Each wall is flat, endless, passes through zero and stands at right angles to its row. A trip goes straight from one point to another. List the walls that it crosses, first one first.
In the rows, 128 means zero.

Walls:
(1): [101 146]
(2): [112  75]
(3): [106 116]
(4): [ 65 189]
Trips:
[147 182] to [145 194] -> none
[108 182] to [172  88] -> 1, 4, 2
[ 96 124] to [161 169] -> 2, 3, 1
[128 163] to [221 147] -> 1, 4
[125 139] to [ 89 127] -> 3, 2

Walls:
(1): [192 131  72  88 102 123]
(2): [ 75  99 132 107 151  42]
(3): [106 172  95 126  93 113]
(4): [130 119 165 152 155 131]
Trips:
[110  86 137 145 169 185] to [129  87  89 180 230  98] -> 2
[ 91 114 118 169 206 126] to [132 139 173 149 131 198] -> 2
[123 106 145 122 137  62] to [180 146 131 182  99  97] -> 1, 3, 2
[ 84 172 200 160 189 181] to [142 150 151 171 144  87] -> 2
[171 179 152 129  71 104] to [113  87 107  75 150 105] -> 2, 3

Walls:
(1): [141 144 144 121  81 164  78  90 114 116  92]
(2): [138  87 106 126 138 176 174 166 118 108 106]
(3): [146 166 163  44 158 190 103  93  97 166 123]
(4): [ 71 123  80 130 118 123  22 102 159 193 131]
Trips:
[ 96 149  95 162 171 141 194 110 199 107 128] to [135  92 109 116  30 120  84 126 152 136 123] -> 4, 1, 2
[ 67 151 172 113 165 174 179 202 120 152 152] to [118 186  72  95 178 172  36  74 131 100 177] -> 4, 2, 1
[153 144 174 197 170 114 124 134 150  69 116] to [177 109  97 141 123  94 204 121  82 109 135] -> 2
[140 121 178 164 112 136 110 136 145 199 115] to [ 94 165 142  91  72 191 155 194 110 174 178] -> 2, 1, 4
[130 158 158 120 176 137  88 141 124  84 140] to [157  80  20 120 113 102  80 164 141 204  97] -> 4, 1, 3, 2
[108 164 106 149 187 110  99 135 124 103 207] to [135 143 102  77  95 123 174 183  97  94 159] -> 4, 2
[153  99 100  93 108 147 118  53 166 213 117] to [173 102 120 183 153 165 117 138  70 101 101] -> 2, 4, 3
[134 117 121 149 101 100 184 171 140 108 138] to [ 95 122 149 173  62 194 172 176  99 157 140] -> 1
[107  51 186 196 184 107 151  68 194 110  63] to [ 64 102  86 151 138 147 141 121 141 178  95] -> 4
[ 71 195 101 163 122  86 148 206 111 172 137] to [109 116  99 113 160  98 124 152  88 193 138] -> 3

Walls:
(1): [104  82 130 199 104 196  75 156 154 149 112 176 113 108 102 107 165 141]
(2): [119 167 116 178 148 147 150 126  77 114 191 106 147 144 145  98 192  79]
(3): [118  98 183  97  81 197 174 106 135 171 150 138 173 135  90 139 150 159]
(4): [167 163 228 218 150 149 140 156 130 122  57 226 139 121 121  85  94 122]
(5): [197 158  62 120 120 148 124 196 129 147 124 108 158 159  50 142 157  68]
Trips:
[130 167 122  61 155 144 116 152 162 126 183  61 120 103 160 149  98  48] to [145  43 142 122 140 153 135 117 143 166 100 144 174 113  93 123  80 145] -> 2, 3, 1, 4, 5
[184  75 122 127 223 146 109 140 158 123  95 101 137 103  99 131 181 150] to [135 105 121 107 123 134  37 124 108 163 180 126 111  65 117 165  75 135] -> 4, 5
[ 52 114 166 135 147  97  94  53 148 118  84 102  92 121 122  92  45 162] to [ 95 102 160  32 150  66 199 140 146 160 171 109 168  24 155 150 124 133] -> 4, 3
[ 94 135 231 118 155 133  70 118 155 160 109 151 176 141 161 209 153 169] to [133 123 177 138 142  84  79  91 140  72 237 191 155 165  72 130 132 164] -> 2
[147 104 158  94 125 137 181  92 115 127  96 104 183 134 156 140 107  59] to [ 83 125 123 127 217 141 116 151  95 106 152 120  93  78 126 119 112 130] -> 5, 4, 3, 1

Walls:
(1): [ 63  74 107 123 122  75  70 146 143  43  54 123  99 139 140 145 116 128
 147 100 106 144 116 142 104  95  73 141 232 140  70 114]
(2): [148 155  57 124 207  65 104 108 142 126 167 142  95 158 149 152  60 144
 154 123  66 144 105 101 184 147 105  84  98 171  72 102]
(3): [166 137 102  93 108 105  72 103 178  98 157  22 159 155 143 150  92 122
 166 160 190 147  74  59 141 179  93 141 209 173 112 100]
(4): [169 142 120 224 146  92 164 134 100  88 155  84 125 172 120 101  67 107
 156 154 134 146 157  89 131 130 142 121 121 132 130 160]
(5): [201 150 135 175 129 138 108  94 145 146 106 126  89 138 103 151 177 156
 122  64  75 179 105 166 161 114 232 207 126 108 135 209]
Trips:
[108 201 106  93 114  92  79 168 142 194 108  81 163  87 164  95  84 118
  92 131 110 122 167  80 133 118 101 107 126  91 159 136] to [165 176 160  42 141 140 138 119 215 153 175 203  96 102  78  93 135 177
 148 125  69 141 109 173 104  67 170 177 146  89 142 131] -> 3, 5, 2
[ 77  91 113  64 113 163  93 124 163 111 121 170 188 162  87  78 122 126
 141 177 118 126 138 153 141  85 141 115 102  84 194 156] to [150  89 130 129 120 138 161  68 155 134 165 158  67  88 133 145  92 152
  97 166 153 126 133 147 138  70 162 187 114 109 134  49] -> 5
[ 54 165 151 198 145 127  94 112  86 131 113  89 133  82  58  76 120  70
 154 112  86 100 115  85 116 160 156 149 126 179 141 224] to [ 54 148 115 159 130 143 146 190  74 131  54 136 106 121 132 169  89 124
 123 164 133 186 151 175  85 150 121  39  69 144 109 172] -> 1, 5, 2
[136 114 174 140 125 103 131 143 179 182 100 147 156 105  98 124 192 136
 148 181 110 145 126 154 134 130 185  41 137 120  63 129] to [115 176  83 223 187 127  78 102 173 197  97 171 112 126 133 104 119 120
 125 135 169 101 112 153 151 132 103 118 165 118 169 147] -> 2, 4
[ 76  80 182 194 122 114 121 157  85 124 141  98 132 107 127  96 100 153
 125 130  83 139 163 150 125 188 153  75 120 153 142 176] to [ 91 153 130 133 129 161 129 116 193  88 161  80 152 154 160  94 208 197
  89 127  94 140 135  69 118 166 121 143 102 138 138 147] -> 5, 3, 4
[ 68  90  99 164 178 137 226 106 103 205 133 141 120  93 162 160 175  84
 178 177 140 135 147 112  92 139 133  79 135 198 129 106] to [115  94  80 119 114  48 160 102 151 140 105 180 102 114 125 177  73  70
 170 131  73 175 106  97 126 180 170 131 176 102  89  95] -> 1, 3, 5

Walls:
(1): [ 90 107 150 109  92  84 121 105 167 144  62 133 150 180  83 126 206 148
 120 139 138 154  50 143  94 167 142 106 109 124  84 177  56  47 163 110
 117 152 124 121 142 121  91  92 128  71  74 110]
(2): [122 102  79  55 114 164  87 163 177  47  97 128 147 160 117 192 169  93
 157 156 135 105 193 113 104 127 168 122 172 120  80 184 118 160 117 130
 109  33  73 173 117  81  90 114 101  92 118  77]
(3): [149 129  97 156 159 200 163 118 137 133  75  83 109 156  87 112 195 137
  71 175 132 157 123 108  60 121  96 150 176 133 129  92 114 140  81 132
 154 136 140 115 105 183 126 125 150 140 141 136]
(4): [ 93  88 209 164 133 155 126 147 187  73  89  83 112 145 240 159  77  71
 151 206 141 119 175 128 110 158 143 117 135 151 193 150  80  99 157 181
 150 115 183 139 169 149 146 185 119 129 103  97]
(5): [133 138 195 155 109  87 110 129 104 103 134 120 113 115  68 135  64 197
  98  83 111 126 188 163 130  89 217 126 101 114 129 102 175 125 153 104
 124  79 104  90 101 158  76 136 111 133 129  94]
(6): [155 164 152 114 146 133 138 110 119 149 183 184  97 165 164 193 123 183
 164 149 146 122 103 106  54 155 178  96  95 150 101 121 123  47 109 192
 155 111 120 166  82 101 141 164 156 145 133  83]
Trips:
[122 120 165  83  65 112  74  80 190 134 120 104 146  69 193 102 152 179
 113  96 154 149  93 109 106 165  82  82 126 145 154 114 188 215 136 153
  64 171 188 105 189 142 157 148 179 182 101 145] to [ 66  86 164 111 127  87 171 165  89 183 160  95 105 158 157 102 110 108
 137 124 180 166 113 138 103 121  95 111  81  67 169  84 140  95 168 137
 113 111  67 117 138 108 127 190 180  62 143 130] -> 1, 6, 5
[ 81 100  85 131 129  88  90  67 122 142 129 119 147 179 158 137 132 160
 151 205 118  68  86 115 139 111 152  89 121 137  72 122 130  72 186  24
  94 169 139 137 148 147 140 123 125 108 157 107] to [190 117 139 127 169  68 164 141 101 142  92 137  72 136  78 191  72 139
 147 112 156  82 136 141 104 108 140  50 133 144  97 120 104 190  64  98
 204  69 137 155 114  93 133 116  77 109 154 128] -> 2, 5, 1
[118  95  62  61  93   7 147 100 135 120 108 147 170 154  79 171  77 181
 131 148  99 168 203 116  77 200 164 136 149 159  55  88 156 128 166 145
 111  41 103 176 186  92  60 183 129 109 108  62] to [138 134 135 152 198  80 118 124 189 123 120 128 121  74 153 125 169 130
 104  88 127  85 159 135 176 167 117  80 176 122  81 157 130 182 103 175
 143 149 193 122 118 157 109 148 121 192 145  87] -> 4, 1, 6, 5, 3, 2
[ 74 174  97 110 132 141  73 130  82 123 131 103 147 153  17 134 150 159
 155 157 151 153 147 150  90  83 104 137 153 100  88  78  98  81  96 119
 130 190 103 117 162 117 105 152 145 139 190 161] to [131 160 120  89  71  79  88 115 143 132 130  95 158  96 108 155  96 171
 113 161 139 178  92  70 147 136 100 120  77 160 155  45 184  87 128 132
 147 104 124  99  93 184  92 112 137 162 117 114] -> 6
